Each wall is flat, endless, passes through zero and stands at right angles to its row. A trip goes straight from one point to another. List the walls that it crosses, first one first.
In the rows, 100 means zero.

Walls:
(1): 61 87 89
(2): 118 118 95
Trips:
86 97 92 to 140 157 75 => 2, 1
80 72 175 to 64 142 105 => 2
134 69 97 to 107 84 34 => 1
92 106 108 to 66 125 139 => none
96 140 113 to 87 126 135 => none
24 91 90 to 102 114 87 => 2, 1
124 98 104 to 94 33 93 => 2, 1

Walls:
(1): 129 50 111 127 92 100 85 90
(2): 48 76 83 98 94 90 139 52
(3): 141 66 69 67 68 97 119 90
(4): 124 83 128 149 142 80 113 118
Trips:
77 87 54 71 117 151 68 149 to 119 131 123 78 106 67 94 96 => 3, 4
77 86 110 133 55 80 85 46 to 64 96 129 110 135 71 61 91 => 4
81 103 153 109 62 141 80 77 to 130 81 86 103 76 95 131 96 => 3, 4
128 151 118 138 89 128 90 59 to 84 113 138 116 127 123 64 88 => none

Walls:
(1): 57 52 74 95 79 119 96 155 100 85 104 152 91 139
(2): 87 68 99 91 131 132 136 72 83 81 124 70 59 104
(3): 65 100 106 102 103 129 87 70 124 94 116 137 75 137
(4): 123 71 143 56 108 126 79 133 121 100 86 78 67 100
(5): 137 108 102 52 90 73 51 60 129 126 120 46 88 132
Trips:
165 153 85 122 90 136 78 90 85 138 51 116 95 85 to 119 77 92 118 96 102 106 176 91 89 90 119 99 63 => 5, 4, 1
89 150 109 123 117 144 116 91 121 135 97 138 98 109 to 91 60 120 104 75 78 100 115 88 100 101 116 104 54 => 1, 3, 4
118 139 109 73 121 74 113 89 103 101 96 107 95 110 to 117 99 109 110 92 110 131 109 126 74 95 166 90 73 => 3, 5, 1

Walls:
(1): 113 112 63 102 92 97 114 146 46 108 119 103 116 132 91 95 56 99 133 55
 110 46 140 135
(2): 149 116 117 117 124 54 83 77 103 65 141 160 67 94 86 101 95 132 52 98
 121 84 91 140
(3): 92 107 78 112 126 89 125 80 95 131 106 136 122 74 77 29 125 107 106 34
 85 141 134 181
Trips:
136 84 100 63 166 85 127 38 57 136 96 79 77 140 100 81 118 81 64 64 141
 138 76 116 to 82 96 78 88 130 78 110 84 76 101 108 130 105 133 62 107 88 113 101 101
 95 79 122 139 => 1
152 98 94 86 101 136 87 89 134 54 112 107 92 65 66 74 83 137 24 118 76
 139 99 110 to 140 65 89 124 125 77 90 116 76 80 82 107 118 90 78 105 84 103 115 75 98
 125 79 82 => 1
70 79 108 88 156 94 98 48 64 63 93 63 165 163 112 57 58 114 101 113 103
 104 99 109 to 111 119 75 79 77 119 96 76 131 33 69 64 94 107 78 107 123 97 118 84 125
 89 68 68 => 3, 1

Walls:
(1): 36 73 106 122 115 87 103 120 72 87 103 99 117 89 106 133 119 93 85 118
 60 71 60 106 72 63 103 136 138 133 94 84 92 61 99 128 92 115 114 136 88
 84 110 88 69 96 129 112
(2): 95 112 82 124 127 99 67 102 102 60 74 139 92 121 100 85 83 92 82 116 119
 104 75 94 48 87 128 127 75 67 123 114 77 140 128 82 137 89 58 96 106
 102 96 97 117 86 104 101
(3): 105 79 76 91 59 129 85 44 102 111 125 87 121 118 95 124 85 79 69 80 57
 121 106 72 140 87 96 69 108 120 99 39 82 64 83 67 74 137 131 73 102 72
 122 128 88 115 73 108
Trips:
77 69 132 87 90 133 93 74 75 109 77 84 84 138 101 110 90 66 87 129 110
 96 116 127 75 63 112 94 104 96 53 98 76 61 46 110 118 87 124 113 119 68
 98 69 93 89 99 139 to 79 50 122 83 155 55 160 125 125 139 120 114 62 86 152 97 63 92 65 95 113
 134 104 104 76 113 71 63 76 115 94 76 112 26 82 108 80 127 97 73 102
 128 101 47 123 93 56 103 => none
102 109 64 113 115 89 138 150 78 82 82 132 103 65 110 121 144 91 53 76
 123 91 92 80 119 113 104 121 98 111 71 114 109 65 114 89 62 145 104 103
 91 88 57 94 105 74 75 151 to 101 44 55 72 107 92 128 94 79 97 135 84 93 117 71 87 99 91 108 85 88 91
 104 107 166 83 68 123 103 110 112 142 92 149 89 147 74 59 93 161 140 67
 135 108 76 128 152 53 => none
90 111 72 110 143 78 90 97 66 122 105 99 125 93 90 135 100 90 81 88 95
 88 93 113 99 133 110 95 83 122 169 110 103 101 141 85 86 92 120 72 98
 96 73 90 91 50 120 60 to 112 133 105 130 76 51 88 123 104 132 92 123 75 71 111 120 88 83 131 102
 111 116 67 98 91 83 76 79 157 124 97 55 107 134 113 127 90 73 137 70
 163 90 44 71 106 128 115 125 => 2
128 64 120 117 120 91 92 136 105 94 72 101 170 118 88 126 89 72 77 106
 119 83 81 90 99 69 79 99 86 112 125 66 91 51 115 42 97 87 112 83 84 120
 97 42 94 99 104 94 to 160 72 100 124 126 135 102 195 74 103 63 73 97 119 68 86 87 92 93 92 105
 74 117 109 88 69 63 88 39 101 84 130 142 88 37 114 58 103 104 103 103
 106 94 112 107 112 141 76 => 3, 2, 1
130 51 105 31 79 89 73 63 125 113 99 135 90 53 86 75 115 146 110 82 96
 112 126 127 103 105 87 129 71 139 68 110 132 124 101 92 80 64 94 70 101
 111 125 119 41 81 84 92 to 93 120 77 50 57 116 123 134 105 91 152 76 104 128 95 95 124 79 106 98 87
 82 122 75 94 127 83 66 94 66 72 56 88 92 104 94 75 129 70 96 93 99 60
 108 82 97 121 109 => none
123 107 106 99 124 127 99 92 66 90 77 111 152 98 89 107 87 81 104 85 62
 122 121 122 66 80 81 93 111 133 92 111 123 140 102 60 99 119 111 52 96
 126 123 123 86 132 50 113 to 87 98 61 165 127 134 103 68 112 100 111 155 81 90 95 116 76 66 126 89
 131 106 133 93 51 81 99 90 98 65 84 104 112 88 94 93 97 63 85 89 93 96
 76 135 93 119 102 121 => 3

Walls:
(1): 110 127 158 113 99 132 85 111 72 123 120 75 99 85 70 96 134 92 63 139
 123 89 128 102 93 65 120 84 108 80 84 57 80 85 150 67 103 66 99 96 47
 103 72 80 103 123 106 144
(2): 107 86 70 73 137 69 112 107 121 106 70 115 154 161 120 109 81 80 100 92
 114 175 93 130 106 165 131 47 97 139 106 110 83 43 92 128 103 113 118
 151 115 89 136 98 123 119 108 125
(3): 107 73 70 140 83 100 54 132 75 11 82 109 102 87 103 111 86 96 114 68 80
 91 145 84 54 86 95 167 99 85 144 118 67 61 82 96 78 72 94 104 87 116
 107 96 95 67 95 90
(4): 106 96 92 66 119 58 178 151 64 92 34 93 141 91 80 151 151 51 71 97 104
 131 69 70 114 152 120 101 79 120 100 105 109 116 125 84 95 97 115 138
 80 90 115 105 93 94 72 67
Trips:
128 90 118 101 160 129 78 152 125 35 87 112 71 131 118 114 84 136 127 99
 103 75 87 112 68 54 129 96 117 102 86 117 100 101 147 80 132 72 122 113
 80 103 108 123 120 73 90 70 to 83 59 105 116 142 91 107 89 39 84 107 88 101 71 64 103 126 117 91 144
 127 72 144 67 66 88 110 116 66 81 81 51 96 130 44 96 132 107 84 91 82
 82 128 68 95 118 79 111 => 4
172 112 127 97 119 97 72 48 81 138 110 127 70 104 91 87 115 108 105 120
 110 94 117 129 102 85 133 129 115 123 168 44 72 118 88 129 74 103 144
 102 53 69 96 134 80 115 72 82 to 89 102 100 103 115 118 116 130 109 92 112 65 120 117 68 105 126 57 68
 120 124 39 75 124 79 98 52 90 122 120 84 102 89 133 76 113 138 125 112
 117 103 72 86 79 129 88 142 98 => 4
94 108 102 104 102 102 65 63 148 86 134 91 50 138 120 168 153 143 129 88
 73 123 94 88 61 70 70 108 97 151 123 88 124 106 99 144 71 46 139 144
 118 96 75 67 100 103 75 118 to 131 64 136 101 125 126 124 111 85 81 116 116 70 55 77 64 48 73 109 128
 88 101 141 105 67 57 147 130 108 106 94 97 54 153 135 83 86 30 88 150
 153 90 48 105 94 78 46 69 => 1
135 121 84 114 54 86 84 130 120 81 117 111 51 81 57 108 75 141 110 80 67
 90 108 129 142 57 75 118 115 72 101 48 82 112 88 98 59 130 117 101 96
 100 99 124 50 62 69 125 to 109 100 91 94 88 58 131 96 77 90 94 97 114 88 105 74 96 136 80 55 123
 117 91 55 101 100 83 122 140 75 128 89 140 58 54 85 103 84 93 111 66 88
 149 57 45 103 47 116 => 4, 2
128 94 109 68 136 140 106 106 89 72 163 60 119 63 94 91 102 42 115 98
 133 138 138 107 91 100 124 138 103 81 88 66 105 123 86 131 123 50 88
 105 109 97 86 68 104 82 123 96 to 129 100 134 77 65 163 134 115 116 111 66 118 73 139 99 157 92 92 89 66
 110 51 101 90 54 128 107 56 102 48 106 83 127 37 79 70 114 68 118 132
 68 105 68 51 78 125 53 117 => 4, 2
109 105 64 113 105 171 104 113 87 119 75 106 79 84 126 72 83 145 139 108
 45 123 146 126 99 144 100 93 67 77 122 26 41 99 113 54 146 53 95 92 79
 65 105 89 100 75 117 169 to 98 90 96 93 113 92 104 142 83 101 110 65 137 137 112 73 100 115 97 111
 128 146 121 91 128 111 83 101 144 85 102 127 115 120 107 90 112 72 120
 122 136 122 140 78 111 77 90 93 => 4, 1, 3

Walls:
(1): 44 65 117 95 85 91 71 166 135 77 117 83 93 51 117 141 107 91 63 92 84
 103 127 81 131 102 57 110 93 132 125 104 74 71 98 79 97 90 82 102 83
 130 75 108 102 128 138 87
(2): 70 82 133 95 131 58 115 105 88 94 96 90 144 171 86 80 58 86 109 87 109
 119 120 70 63 103 102 120 97 116 85 101 67 55 132 129 108 53 120 86 103
 112 87 88 127 121 73 100
(3): 130 98 123 104 123 115 91 80 90 152 93 88 76 122 124 123 90 82 103 71 49
 100 95 83 91 92 142 86 87 147 90 162 82 129 74 73 143 59 116 119 113 47
 108 89 130 107 95 63
(4): 101 59 165 93 91 129 110 73 127 113 169 143 86 118 90 104 109 101 68 78
 85 80 109 89 150 86 45 63 67 93 142 108 95 144 99 131 125 133 77 109 98
 111 105 100 122 139 118 144
(5): 96 69 89 108 135 62 103 106 84 83 93 77 111 57 104 125 164 118 105 114
 107 60 76 86 90 64 100 94 97 102 64 114 81 86 124 135 63 64 125 88 145
 92 47 111 84 125 110 103
(6): 54 125 126 101 89 85 59 87 92 103 89 88 5 124 117 70 117 88 118 80 81
 162 44 78 102 105 70 113 105 104 108 114 100 93 90 83 113 71 84 110 116
 80 82 89 106 79 102 56
(7): 100 92 88 42 81 100 114 112 95 126 130 136 96 96 115 109 134 72 90 121
 140 119 49 113 103 111 103 122 74 112 86 102 117 100 112 146 86 107 130
 75 31 131 94 100 84 94 110 120
(8): 84 101 81 132 93 71 102 132 89 91 45 127 96 96 128 98 111 110 113 77 63
 63 63 75 139 83 160 50 110 123 118 67 129 105 155 29 105 146 53 103 65
 89 98 99 73 100 58 50
(9): 81 91 119 50 173 131 77 99 106 123 85 132 108 75 95 105 99 85 129 47 119
 99 91 82 32 83 56 84 88 121 119 185 116 88 125 108 111 98 78 137 105 63
 148 80 88 176 95 111
Trips:
72 117 132 109 121 59 95 94 120 78 104 57 124 92 57 59 91 170 49 128 28
 72 85 98 135 84 87 116 53 103 110 108 121 91 62 143 69 106 101 112 117
 96 120 143 85 90 85 102 to 92 39 136 68 111 79 131 85 146 82 71 106 79 69 78 136 94 75 102 98 128
 78 74 105 129 112 87 74 95 72 130 65 101 113 55 97 89 114 102 122 142
 130 102 104 121 129 92 96 => 2, 9
53 134 111 96 73 120 92 79 67 94 110 128 57 77 103 100 105 79 111 83 149
 95 88 108 116 98 80 118 75 101 121 78 125 63 71 115 102 85 115 142 133
 98 66 109 119 113 76 124 to 68 140 43 85 88 111 25 120 97 42 139 114 85 55 48 116 76 137 91 90 103
 164 123 50 105 80 92 117 93 111 76 85 95 111 132 123 104 75 91 88 60
 138 124 165 110 36 60 88 => 5, 9, 4
79 81 78 170 74 76 84 132 79 119 81 103 82 107 74 108 110 117 53 121 91
 75 115 59 80 64 111 84 54 76 123 133 121 138 133 142 85 87 90 57 61 84
 66 99 93 134 102 113 to 96 50 106 92 151 99 65 147 79 98 40 82 142 146 120 54 60 53 123 81 115
 117 133 106 133 118 130 95 58 109 91 92 79 112 124 186 120 139 104 150
 112 113 103 100 48 165 114 104 => 9
89 145 79 61 87 81 88 144 122 111 64 116 159 132 109 106 61 109 82 43
 101 140 116 112 90 76 44 107 121 45 88 81 115 75 168 134 99 69 90 118
 147 142 123 65 93 85 118 102 to 65 112 107 101 88 91 84 96 133 119 93 82 69 116 83 125 107 70 113 59 87
 80 130 87 100 91 63 94 112 122 121 112 93 66 96 96 87 120 60 137 98 76
 132 80 91 88 109 92 => 6, 4, 8, 3, 2

Walls:
(1): 96 87 165 114 111 130 32 87 130 107 105 105 134 93 139 118 113 154 59
 111 107 114 62 76 70 108 149 90 92 47 83 69 56 93 142 35 117 106 120 78
 81 134 39 162 61 86 82 98
(2): 98 31 95 103 124 71 111 137 71 68 96 83 111 93 129 100 140 104 119 91 89
 117 89 80 87 129 65 73 124 111 121 92 147 112 56 74 115 20 134 134 62
 134 135 120 78 97 21 73
(3): 104 102 81 65 87 120 130 138 104 80 154 103 114 79 154 124 118 128 101
 145 89 136 119 142 92 115 146 97 117 112 85 107 85 109 75 83 113 94 107
 58 112 92 128 83 121 146 134 116
(4): 117 138 89 100 122 97 100 107 50 81 31 86 62 114 85 92 127 109 81 129 36
 87 144 130 116 91 106 107 133 133 114 100 97 137 59 69 121 74 86 76 84
 124 96 99 127 101 155 100
(5): 47 64 150 91 65 98 89 86 99 99 91 89 86 93 88 79 35 126 160 61 137 107
 126 79 95 113 78 111 52 82 100 118 91 38 133 115 105 115 42 117 75 96
 145 95 141 116 107 123
Trips:
77 100 160 99 128 119 108 86 68 97 84 80 142 105 76 133 123 117 104 114
 108 93 74 65 67 72 117 107 59 138 115 72 112 66 98 92 112 88 101 123
 116 125 80 188 104 102 64 105 to 120 94 81 106 47 127 124 117 112 101 106 92 170 67 113 134 81 82 128 118
 175 131 84 63 136 129 78 72 72 55 67 106 78 142 135 88 43 88 150 48 100
 118 67 65 101 146 119 109 => 3, 2, 5
131 79 42 91 59 97 33 110 105 122 114 71 104 135 72 56 44 119 96 133 56
 76 82 129 126 73 110 95 81 132 99 74 78 94 71 125 94 154 67 112 95 14
 91 120 137 95 97 116 to 101 135 60 39 63 109 105 132 105 78 102 120 66 89 159 100 142 131 127 81
 95 118 145 104 70 89 73 102 83 69 70 89 142 126 70 129 142 137 67 130
 110 90 128 83 81 128 86 105 => 3, 2
43 84 186 122 55 114 109 68 107 110 141 92 99 128 100 121 78 84 86 61 70
 146 64 45 75 121 129 87 53 91 75 144 72 98 72 96 150 93 96 101 68 84
 122 94 102 98 80 121 to 77 76 54 125 109 91 117 113 61 123 123 89 97 91 96 97 100 77 134 90 79
 93 127 152 92 111 57 132 83 61 100 108 62 51 91 104 157 83 109 113 88
 81 116 112 92 86 132 118 => 3, 1, 4
